Each row is a point. Two turns around zero, p and q, are shown by what they do to some points. Write where each new point lands after one turn and then the other. Backwards means that the second turn is done in reverse. Each puzzle has new turns, and all numbers are rounded.

Turn p:
[28 18  9] => [29 14 12]
[ 13 -16   5] => [ 14 -16  -5]
[-41  37 -25] => [-44  41   1]
[ 30 -36  -4] => [ 29 -28 -24]
[-33 -11   1] => [-32 -13   1]
[ 3  8 15] => [ 5  1 16]
Turn q:
[ -8 -10 -24] => [ 10 -20 -15]
[-29   0  -9] => [-10 -29   2]
[ 30 -10  51] => [12 45 38]
[  7  20 -18] => [-12   4 -25]
Where do these land?
p, then q backwards: [ -5  20 -18] => [21 17  7]
p, then q: [-37  12 -26] => [-32 -34  -4]
p, then q: [ 25 -29   9] => [37 10 -7]
q, then p: [18 -2 35] => [ 7 15 36]

Turn p:
[-14  30 -43  28] => [-6 24 -4 56]
[ 35 -22  22 -20] => [ 22  -6 -13 -44]
[-23  12  -7  35] => [-4 10 28 33]
[ -6   9   7 -21] => [-20  -2  -8 -11]
[ 17 -23  21 -25] => [  8 -17  -9 -38]
[ 18  -4  29 -15] => [  2   2   0 -37]
[-28  -3 -29  18] => [ -3 -12   6  42]
Turn q:
[ -5   2 -27  34] => [-28  32 -11  -3]
[ 30  10  24 -20] => [ 29 -13  15  27]
[-31 -18 -20  11] => [-25   2 -18 -29]
[ 15 -32  20 -10] => [ -2 -35 -11  20]
[-17   2   1 -33] => [ 23 -15  -1 -25]
[ 11  42 -35  27] => [ 1 62  5  4]
[-3 -6 36 -8] => [  1 -30  21   5]
Where do these land?
q, then p: [ -3   4 -18 -43] => [ 21   7 -40 -12]
q, then p backwards: [ 22   6 -21  36] => [ -2  43 -18   7]
q, then p: [-13  13  22  21] => [-18  -6  25 -17]
q, then p: [  9 -10  10 -49] => [ 45  -8 -21 -14]
p, then q: [-16 -13   7  35] => [-14 -18  22  26]

Turn p:
[ -5 -17  11  36   6 -25] => [-5 -9 -6 43 -2 19]
[-21  19   4 -16  -2 -28] => [ 13 -23  10   5 -24 -21]
[  9  29  -5 -27   2  32] => [  2  21  17 -36   8 -24]
[ 9 23  4 -4  7 -9] => [16  7 19  3 -5 -9]
[ 15 -20 -11  22  36   4] => [  9   6 -10  22  41  12]
[ 19 -15  17   4 -20   2] => [-9  6  5 -6 -9 32]
[ 15   1   1 -24  13   1] => [ 17  -5  12 -18  13   2]
[ -6 -27 -32  11 -25   0] => [ -6   2 -48  -3  -9  11]
[-33   7  11  -3 -17  22] => [-36  -5   1 -10 -12 -21]
Turn q:
[ -6 -19  -8  14  -7 -19] => [  0 -10  10 -12  25 -11]
[-12   7 -24 -14 -10  -1] => [ -9  -4 -18   1  -4 -26]
[-6 14  9 12 -3 -7] => [-17   1  15   3  -2   3]
[  5  13 -18  -7  16 -20] => [-17  20 -18  -2  14  -4]
[  6   4   3 -11 -10 -15] => [ -5   9   1 -18  -6  -6]
[ 0 -8 76 10 -3 37] => [ 22 -24  39   2 -42  55]
[ -9  31 -16  19  -4  -7] => [-29  10   9  20   3 -17]
[ -8 -18  -1  -7  26  12] => [ 10 -14 -21   6  10  19]
[ 30 -25 -20 -15  -4  19] => [ 44  11 -17   0   3 -12]
Where do these land?
p, then q backwards: [  0   7 -15  16  13   7] => [ 11   4 -23   5   7   0]
p, then q: [  6  -6 -10   4  11 -27] => [22 14 10  9 13 -2]
q, then p: [ 9 -9  6 10 21  7] => [-6 18  5  0 20 -1]
p, then q: [  5  29  13 -40   2   6] => [  1   9  -2 -42 -22  18]
p, then q: [ 7  8 -5  2 19  3] => [-6 15  1  2  7 15]
p, then q: [ 11  -6  22  19 -70   2] => [ -4 -33  11  19 -51 -41]
p, then q backwards: [  3  -2 -12 -27   9   9] => [  2 -25  -4  -8  -9 -16]
q, then p: [-40 -21   1  16  -6  -6] => [-10 -35 -10   5  23  20]
